Each row is a point. Before rounding, the points of a table are all equally far from one centre. They may lie mostly on one side of it. Where is the centre, to within rounding?
In the rows, 100 means zero.

Points:
106 72
105 124
102 118
153 164
105 126
101 113
104 123
Centre: 166 100

Points:
125 124 120 144
115 144 111 145
111 133 100 155
113 122 149 109
130 123 136 113
116 147 81 137
92 145 82 149
88 165 96 127
Centre: 91 115 101 109

Points, 12 rows:
80 90 122 49 102 133 150 135
89 90 90 90 151 109 169 121
58 93 129 104 116 107 142 140
58 47 90 78 105 83 110 113
54 62 104 104 117 103 112 141
110 72 85 122 157 91 97 151
84 76 102 41 78 127 142 129
72 105 91 53 82 126 157 76
82 144 40 62 92 112 101 145
72 106 100 22 134 72 123 95
102 51 95 76 168 84 113 112
54 109 72 65 154 67 110 98
Centre: 113 111 97 85 109 105 99 103

Points (17 x 11):
82 57 36 86 126 130 108 84 106 116 142
112 96 60 60 119 165 74 84 128 102 105
104 97 72 108 135 120 116 62 125 58 82
129 122 52 41 88 143 54 45 75 117 119
102 99 50 82 113 170 129 93 96 66 127
95 127 65 42 148 132 75 67 100 91 101
119 123 59 99 123 139 85 90 130 43 123
105 92 79 103 144 95 77 101 86 61 166
110 131 60 67 94 162 133 60 114 72 97
121 122 71 103 142 157 68 104 80 75 114
165 118 82 100 126 131 67 101 113 64 122
130 94 44 94 123 157 118 67 67 57 105
111 102 66 82 146 124 58 122 123 90 121
148 121 64 63 141 124 70 70 135 96 129
153 118 75 38 147 119 73 84 77 104 128
121 123 49 47 90 164 97 121 95 87 139
115 125 107 92 138 123 148 87 86 78 142
Centre: 116 107 69 85 90 101 98 83 87 98 117

Points, 21 rows:
132 110 79 35 96 74 94 146 133 86 112 83 125 74
115 68 121 40 103 115 119 86 148 119 62 41 77 82
110 113 95 60 9 115 88 138 143 95 83 63 132 83
100 68 88 104 44 115 81 162 136 86 62 62 138 71
110 98 138 41 59 141 64 140 125 142 75 103 129 120
96 94 81 56 106 100 90 90 117 126 30 85 152 93
67 107 106 50 70 112 108 125 136 116 46 67 130 112
110 123 107 63 55 63 111 135 138 66 114 89 83 75
155 99 78 92 111 52 72 129 145 126 96 99 129 131
100 109 123 46 63 86 50 139 148 97 59 76 148 80
111 128 127 64 82 94 117 111 155 87 86 82 174 85
100 114 136 58 49 105 56 129 160 84 112 107 128 95
118 90 103 24 96 107 90 141 154 119 101 82 147 113
129 89 132 73 105 75 107 124 141 141 92 71 181 91
109 115 108 38 108 105 70 127 164 113 58 92 137 81
126 94 131 94 87 116 119 156 131 123 137 89 152 76
101 77 125 80 62 81 106 86 132 87 98 146 164 104
84 115 123 79 68 62 82 147 141 122 51 124 119 81
69 104 82 87 78 89 95 125 107 141 49 59 134 97
108 117 127 54 81 68 81 150 109 89 68 85 166 89
129 130 142 75 82 98 115 168 129 96 96 109 104 135
Centre: 133 85 116 87 73 100 93 107 118 108 81 87 109 94

Points (24 x 18):
64 133 77 110 137 100 40 89 143 113 69 74 116 133 78 100 65 81
81 103 97 112 157 128 37 84 119 76 70 71 122 163 73 63 111 108
80 130 83 102 157 131 51 84 118 112 95 74 143 126 98 123 62 98
79 118 69 94 143 125 35 87 133 105 142 92 92 133 119 77 50 68
99 112 120 117 166 121 34 108 111 129 100 93 58 85 109 104 84 79
81 124 78 90 122 128 25 112 129 114 94 102 77 86 102 79 74 84
56 103 68 86 144 108 63 115 110 77 94 93 124 151 142 112 106 108
80 135 123 141 195 100 56 104 137 107 107 79 116 147 101 86 57 117
49 126 99 126 140 100 58 105 103 89 72 84 104 147 121 52 30 89
67 118 89 91 145 117 99 64 138 114 71 70 117 123 78 117 73 96
51 134 83 96 139 80 114 106 124 82 78 88 79 149 98 101 73 121
97 133 108 102 133 120 58 108 121 92 71 96 152 141 79 100 85 95
78 120 98 100 155 155 62 100 100 88 123 69 71 141 70 90 58 86
65 135 96 84 154 113 92 94 141 85 75 93 124 116 113 109 53 92
47 114 97 131 121 107 88 106 114 138 74 111 131 148 122 84 74 64
70 110 83 119 173 85 39 99 137 94 99 117 124 139 85 135 64 83
99 108 103 91 163 102 39 63 115 56 115 62 102 101 138 92 66 82
65 92 107 99 175 109 60 123 130 57 96 76 93 91 121 87 52 67
91 128 90 77 137 126 72 99 101 100 66 112 124 142 93 64 116 61
75 91 100 90 167 145 97 119 109 85 86 106 90 113 102 85 49 58
119 98 82 89 115 123 61 66 128 68 96 75 106 151 97 78 96 71
36 124 98 86 129 129 54 84 111 85 134 89 134 139 129 74 76 122
58 129 77 133 155 119 39 71 154 98 82 62 118 102 105 100 66 86
99 105 75 116 83 125 75 99 152 113 98 85 109 110 108 99 114 97
Centre: 76 102 92 128 148 95 77 88 103 93 112 99 102 110 96 73 94 97

Points, 31 rows:
87 112 161 58 124 92 132 58 132 51 128 93 59 150 100 77 67 88 102 110 105 134 158 86
79 101 151 86 99 95 93 56 139 65 89 58 64 134 96 59 54 106 127 97 96 149 149 109
118 91 152 58 136 109 86 67 146 50 102 87 79 108 110 90 36 90 121 68 112 131 162 59
99 95 149 59 105 111 87 53 110 88 126 47 47 122 94 67 50 87 113 102 112 146 127 72
97 79 167 28 105 103 86 62 132 64 116 82 84 136 85 60 62 105 110 103 137 140 127 76
117 91 174 88 129 120 72 45 129 64 99 99 95 122 99 51 70 75 126 109 119 129 151 71
76 86 160 63 106 106 110 47 118 70 97 57 74 119 118 90 42 76 116 87 126 155 142 70
95 91 131 51 99 79 120 68 123 90 110 71 74 131 101 29 64 121 120 104 120 139 136 97
86 123 158 84 105 110 128 92 124 41 109 91 74 145 77 50 75 84 104 70 136 128 134 103
74 98 156 65 101 84 114 70 97 77 89 82 57 126 100 75 48 74 81 104 116 167 130 112
77 100 139 83 111 118 80 71 99 90 105 68 81 121 112 74 8 98 109 94 124 153 143 103
93 86 153 38 110 91 116 50 124 61 106 62 61 135 101 63 54 98 109 89 132 133 130 68
95 112 174 49 118 74 95 79 134 75 107 84 82 139 125 74 43 107 108 124 97 144 140 92
97 111 133 59 119 113 87 78 149 75 115 76 54 150 119 59 22 102 125 75 101 137 122 96
74 76 168 64 117 98 85 96 140 90 77 93 82 140 101 79 39 120 92 121 126 133 117 68
93 119 155 64 110 97 104 60 125 33 100 77 80 138 117 56 73 97 119 111 130 131 156 85
117 104 162 39 130 127 124 47 135 98 134 90 101 127 96 59 46 75 137 84 125 124 127 89
90 79 183 61 122 96 117 77 98 77 82 79 65 121 81 54 61 98 117 82 88 120 116 91
84 108 112 49 98 73 60 47 137 36 99 89 96 141 79 107 74 84 104 91 124 153 147 86
66 99 135 82 97 95 115 52 141 58 96 91 80 159 94 74 46 68 115 96 126 149 127 120
86 114 136 54 101 90 116 60 124 57 86 80 67 140 68 75 36 69 102 99 88 120 113 80
96 95 115 82 106 96 113 67 131 34 125 87 80 164 102 62 42 85 117 101 93 132 138 90
106 70 169 86 132 90 93 47 136 69 98 73 92 117 80 87 45 91 107 79 114 111 159 62
87 136 164 69 137 122 92 93 157 74 77 86 65 131 117 56 62 81 127 91 95 143 140 106
98 128 184 82 112 107 90 85 123 74 109 76 63 123 104 71 48 105 133 94 121 154 143 99
87 107 169 81 121 118 88 12 135 82 94 85 109 130 86 61 49 85 115 112 125 130 145 107
108 98 123 61 141 113 83 97 154 63 104 82 66 138 87 57 58 63 119 77 109 120 157 85
101 106 155 44 89 104 90 67 151 90 94 87 71 125 84 70 46 55 99 86 119 154 146 88
94 95 154 48 140 92 114 69 122 55 113 63 84 128 83 62 45 92 131 101 101 117 128 108
96 111 153 41 105 79 97 55 103 58 99 86 83 152 93 89 40 61 104 96 109 170 119 98
100 124 143 64 85 84 86 79 126 89 114 100 69 130 109 58 38 107 120 95 121 160 144 121
Centre: 111 109 121 77 124 120 102 66 118 94 95 96 101 132 103 102 91 109 93 81 104 135 118 93
